Rows are points. Each table stands for the endless flat space through its points: a line for two points, a plane for three, and so on. The two share one point or none. Which?
In the rows, 128 means zero.

First (3 x 4)
[[156 140 136 153]
 [172 157 163 173]
 [174 166 132 163]]
Second (2 x 4)
[[165 144 138 149]
 [171 141 132 142]]
They share: no point

First (3 x 6)
[[130 191 134  83 107 137]
 [111 134 103 115  95 162]
 [124 167 116  98 104 152]]
Second (4 x 6)
[[116 158 108  73  84 140]
 [116 156 120  99 113 149]
 [117 176 117 113 123 157]
 [118 166 126 118 106 153]]
They share: [117 158 121 100  98 147]

First (3 x 8)
[[114  90 139 130 103  89 146 101]
 [122  96 139 123 101 109 141  87]
 [109  87 130 125  96 105 139  82]]
Second (2 x 8)
[[125 116 157 101 103  95 141 118]
 [128 112 155 109 105  97 143 113]]
They share: [134 104 151 125 109 101 147 103]

First (2 x 9)
[[116 122 152 139 111 112 101 136 119]
 [131 134 128 139  99 121 119 139 131]]
Second (4 x 9)
[[105  90 139 132  83 132  67 141 128]
 [ 87  76 153 144  65 138  77 149 136]
 [148 178 137 148 143  94 150 124 116]
 [105 109 168 140  92 117 117 152 126]]
They share: [121 126 144 139 107 115 107 137 123]

First (2 x 11)
[[165 117 169 114 160 110 103 132 124 132  90]
 [149 145 149 110 132 130  87 136 112 124 102]]
Second (3 x 11)
[[134 155 152 111 169 127 112 107 106 147  74]
 [172 117 168  99 135 113  80 169 134 113 128]
 [155 118 176 109 130 118  72 140 132 132 111]]
They share: no point

First (3 x 12)
[[132  96 138 114 115 138 124 149 135 141 127  98]
 [144  93 125 112 113 128  94 157 155 133 157  99]
 [123  99 143 115 122 143 130 145 128 148 124 102]]
Second (4 x 12)
[[109 103 124 125 105 165 121 159 132 122 152  84]
 [127 103 138 115 119 135 113 141 138 144 146 106]
 [142  96 142 103 135 115 102 139 146 159 136 120]
 [126 108 140 116 115 132 114 133 137 143 149 108]]
They share: [128  98 136 114 123 138 112 149 139 145 143 104]

First (4 x 14)
[[146 111 123 135 128 107 181 158 110 122 124 177 139 158]
 [146 133 194 169 164 101 112  98 117 119  67 150 113 135]
 [166  94 166 153 135 119 138 117  95 102 101 154 124 159]
 [ 96 151 159 125 166 101 137 130 148 184  96 143  81 162]]
Second (3 x 14)
[[116 167 151 154 128  95 176 158 107 168  72 177 121 172]
 [155  86 153 153 175 135 121 111 142 125 118 130 116 137]
 [149 122 205 127 139  87 153 113 100 129  90 166  88 145]]
They share: no point

First (4 x 18)
[[ 98 153 140 161 149 150 166 139 148 107 114 124 156 174 101 149 129 118]
 [128 168 149 188 158 129 133 145 139  77 120 121 162 156 110 131 153  85]
 [ 80 143 122 158 135 148 189 141 154 112 128 142 176 199  94 164 125 136]
 [ 89 156 155 131 158 180 178 139 157 143  78 100 108 153 107 158 111 133]]
Second (2 x 18)
[[105 175 140 164 167 165 175 125 140 113 104 111 128 167  92 144 131 114]
 [105 135 160 154 137 135 135 165 160 103 104 121 163 152 127 149 131 109]]
They share: [105 159 148 160 155 153 159 141 148 109 104 115 142 161 106 146 131 112]

First (3 x 20)
[[109 130 145 163 120 133 154 130 149 128 151 131 157 174 150 103 100  91
  141 130]
 [103 138 132 153 124 174 147 131 147 111 163  93 113 121 155  76 105 111
  151 120]
 [111 154 131 153 132 161 168 148 143 102 157  97 125 130 140  87 100 121
  141 110]]
Second (3 x 20)
[[102 146 138 151 143 123 169 102 154 119 175  78 100 162 117 102 119 116
  164  90]
 [112 135 131 148 134 130 157 116 146 112 168  99 122 165 132 104 107 109
  157 105]
 [ 80 154 175 190 116 158 172 136 168 156 140 120 147 141 156  76 113  90
  129 138]]
They share: [108 134 141 160 122 144 154 132 148 122 154 120 145 159 150  96 101  98
 143 126]

First (3 x 24)
[[111 125 184 121 101 151 153 128 126 108 124 113 112 135 159 138 111 166
  151 145 136 158 168 141]
 [119 125 154 133 125 139 151 120 128 112 124 113 122 113 139 150 109 150
  169 125 144 158 166 113]
 [108 131 177 122 106 150 157 124 132 111 117 110 118 127 158 142 104 164
  159 138 139 166 175 132]]
Second (4 x 24)
[[164 114 176 135 131 156 125 122 111 111 119 101 119 123 140 140 145 143
  158 135 144 171 132 111]
 [137 115 142 135 148 132 145 146 143  94 140 129 125 132 138 159 125 164
  166 159 133 151 144 120]
 [161 110 141 136 163 136 137 152 146  90 138 124 130 138 140 159 142 163
  167 170 134 160 127 113]
 [152 108 153 129 143 142 146 132 131 103 131 103 125 134 151 142 140 149
  165 150 149 158 138 109]]
They share: [122 119 161 132 120 140 147 124 122 109 131 116 116 121 140 146 116 152
 161 132 141 150 159 122]

First (5 x 24)
[[174 160 105 112 110 118 193 161 141 101 164 142  81 105 175  77 128 145
   99  70 171 160 152 152]
 [181 163 110 106 136 134 176 155 138 102 153 148  79 125 161  95 104 122
  115  67 183 149 166 157]
 [135 109 136 146  85 151 149 156 163 128 142 123 101 141 140 129 139 149
  111 129 128 144 134 162]
 [150 116 152 137 113 167 125 171 144 109 120 126  84 166 120 159  98 111
  138 115 161 145 134 164]
 [151 132 131 146 145 181 136 112 174 145 153 131 119 169 124 127 109 113
  120 126 143 109 191 171]]
Second (4 x 24)
[[132 126 142 143 100 154 142 130 147 139 165 123 118 148 145 113 119 126
   94 127 128 158 156 151]
 [171 129 102 153  88 154 167 155 192  99 124 117  69 117 148 129 170 173
  111 103 157 106 163 185]
 [137 127 154 162  75 155 131 107 139 148 173 101 126 144 151 127 137 134
   69 145 115 177 168 140]
 [158 131 145 156  86 144 156 128 146 138 169 109 116 135 151 121 143 145
   89 133 131 167 156 142]]
They share: [148 128 128 141 104 150 158 146 161 125 153 127 102 138 145 113 131 140
 108 115 142 140 152 161]

First (5 x 24)
[[148 130 102 121 148 146 152  99  97  94 158  96 155 143 146 168 104 139
  107 128 101  98 102 146]
 [163 150  99  83 116  98 106  92 131  90 181 118 193 115 109 192  81 128
  147 146 112 103 123 167]
 [139 130 124 123 148 184 204 124 113 114 104  85 137 155 159 113 114 172
  108  87  51 122 130 146]
 [162 153 116  91 103 129 129 109 137  99 159 115 179 124 124 169  93 132
  163 138  97 124 132 156]
 [180 108 168 126  97 149 130  47 102 113 207  80 149 139 131 174 139 153
  164 124 119 157  88 138]]
Second (5 x 24)
[[154 159 145 137 132 117 122  88 158  70  87 138 146 120 134 207 101 158
  170 160  77  73 122 151]
 [185 125 142 116 131 139 127  82 134  86 149 108 144 127 163 166  97 136
  148 142  95 114 132 136]
 [165 149 131 126 132 161 135 119 156  95 147 134 131 113 141 163  93 112
  183 116 114 112 119 153]
 [168 121 137 111 106 122 138  66  98  88 140  78 174 163 151 170 118 165
  110 161  68 120 126 130]
 [144 153 117 111 156 128 150  94 126  92 122 118 164 105 137 198 100 183
  144 139  84  82 114 158]]
They share: [157 137 122 112 120 150 149 102 116 102 156 100 159 138 140 160 108 141
 141 127  95 123 116 146]

First (4 x 24)
[[124 135 132 136 146  91 163 123 120 198 132 120 156 157 155 116 107 115
  132 126 151 162 132 132]
 [ 84 114 108 158 148  97 154 146 140 182 111 113 184 144 165 132  66  91
  111 138 126 181 104 154]
 [118 158 123 137 155  76 184 111 101 221 143 122 164 176 168 123  99 125
  118 108 149 164 143 119]
 [118  86 150 116 104 133 136 132 146 134 101 113 140 140 123  90 132 107
  181 162 164 137  92 158]]
Second (4 x 24)
[[107 109 108 113 112 129 183 135 139 177 106 110 172 140 147 122 138  98
  146 138 142 145  86 169]
 [ 99 119 117 108 121 118 174 113 130 159  97  97 161 140 135 108 131 107
  138 152 156 158  81 165]
 [101 111 145 135 116 115 155 110 132 152 104 106 154 146 142 104 102 110
  148 146 168 157  93 141]
 [ 94 131 118  95 131 111 173  84 123 137  89  77 156 134 115  91 133 116
  126 174 172 177  68 166]]
They share: no point

First (2 x 24)
[[138  99 162 111  89 148 141 135 112 153 165 153 121  99 109  87 129  94
  122 100 113  90 109 151]
 [158  83 134 131 117 112 129 127 116 177 145 141 153 107  73 119 149 110
  130  80 117 110 113 175]]
Second (6 x 24)
[[186 103 135 148  77 146 144 136  66 147 110 127  79 133 140  81 112 116
   67  73 135  87 106 144]
 [174 118 188 128  75 145 117  98  85 169 169 129 122 103  84  91  97  61
   99 104  85  69  68 154]
 [136 108 199  65 113 106 164 111 101 184 168 124 175  84  78  65 147  86
  152  92  55  93 107 149]
 [124  64 109 128 100 157 112 136 141 144 192 180 120  83 112 114 146  92
  142 105 171 114 122 177]
 [131  81 140 107 104 136 146 137 120 158 160 155 137  97 110  90 148 107
  135  87 128 107 128 155]
 [127  66 116 123  99 153 120 131 133 149 184 172 126  87 114 105 144  93
  138  97 162 112 124 168]]
They share: [143  95 155 116  96 139 138 133 113 159 160 150 129 101 100  95 134  98
 124  95 114  95 110 157]
